Each row is a point. The points of each table are mixes of a few directions, plus a little noise. How many directions does each table use, and how many do they share? Where both have some left over, give the other angles between the two spaces (their principal angles), to ten degrees, smallest first.
In the rows, 128 means zero.

First (7 x 2):
array([[145, 140],
       [174, 159],
       [149, 142],
       [ 94, 104],
       [148, 141],
       [ 84,  98],
       [102, 110]])
Second (6 x 2):
array([[123, 128],
       [ 91, 126],
       [102, 126],
       [204, 135],
       [148, 129],
       [ 98, 125]])
Directions: first 1, second 1, shared 0; angles 30

First (7 x 4):
array([[157,  21, 149, 100],
       [ 99, 150, 121, 141],
       [ 98, 181, 116, 147],
       [135, 145, 126, 128],
       [118, 129, 127, 132],
       [128, 147, 125, 131],
       [161, 123, 131, 116]])
Second (7 x 4):
array([[132, 169, 140, 124],
       [172,  90, 101, 125],
       [ 71, 108, 142, 138],
       [167, 171, 130, 121],
       [159, 141, 122, 125],
       [129, 134, 131, 129],
       [ 66,  81, 134, 138]])
Directions: first 2, second 2, shared 1; angles 40

First (9 x 8):
array([[104, 135, 100, 109, 135, 111,  89, 134],
       [147, 170, 210,  93, 131, 130, 144, 157],
       [130, 174, 183, 119, 129, 138, 113, 147],
       [131,  71,  86, 200, 106, 149, 160,  91],
       [145, 165, 120,  89, 161, 125, 113, 134],
       [164, 115, 101, 145, 144, 145, 166, 105],
       [ 91,  88,  81, 119, 118,  99, 107, 127],
       [122, 143, 163, 143, 115, 138, 121, 136],
       [115,  95, 113, 135, 115, 117, 137, 124]])
Second (8 x 8):
array([[127, 132, 129, 128, 126, 126, 129, 127],
       [164, 175, 114,  93, 108, 195, 100, 140],
       [135,  65, 127, 139, 172, 138, 121, 140],
       [111, 130, 134, 139, 122,  97, 142, 119],
       [139,  73, 125, 134, 168, 147, 118, 141],
       [121,  78, 131, 145, 158, 114, 133, 131],
       [104, 229, 135, 119,  55,  86, 149, 102],
       [124, 142, 129, 127, 117, 121, 132, 124]])
Directions: first 4, second 2, shared 0; angles 50, 70

First (9 x 11):
array([[129, 168, 129, 151, 120, 117, 140,  91,  97, 164, 137],
       [114, 129, 115, 143, 113, 174, 120, 143, 131, 115, 144],
       [120, 159, 121, 126,  96, 121, 128, 133, 117, 137, 176],
       [ 94, 113, 111, 129, 113, 132, 142,  69, 126, 190, 121],
       [167, 125, 148, 116, 189, 109,  87, 188, 129,  47,  74],
       [109,  99, 115,  93, 102, 126, 106, 125, 116, 139, 147],
       [151, 140, 138, 133, 171, 126, 104, 180, 142,  64,  96],
       [159,  90, 148, 125, 127, 144, 147, 137, 121, 113, 131],
       [111, 128, 129, 135, 122, 101, 179,  87, 172, 181, 126]])
Second (11 x 11):
array([[124, 142, 123, 136, 117, 140, 122, 124, 110, 132, 141],
       [105, 136, 107, 133, 103, 157, 101, 101,  82, 153, 145],
       [163, 137, 155, 130, 148,  99, 160, 171, 174,  89, 131],
       [136, 172, 134, 179, 138, 144, 161, 119, 140, 134, 127],
       [ 89,  84, 109, 121, 150, 133, 122,  70, 137, 176,  66],
       [ 96,  46, 109,  55, 124, 110,  78, 109, 114, 146,  98],
       [155, 181, 142, 159, 116, 137, 145, 159, 122, 102, 173],
       [169, 155, 154, 132, 127, 107, 148, 184, 149,  79, 163],
       [130, 111, 130, 115, 135, 117, 129, 133, 139, 124, 118],
       [144, 157, 133, 136, 110, 133, 127, 152, 112, 108, 167],
       [ 96,  86, 112, 113, 143, 130, 115,  84, 131, 165,  81]])
Directions: first 6, second 3, shared 3
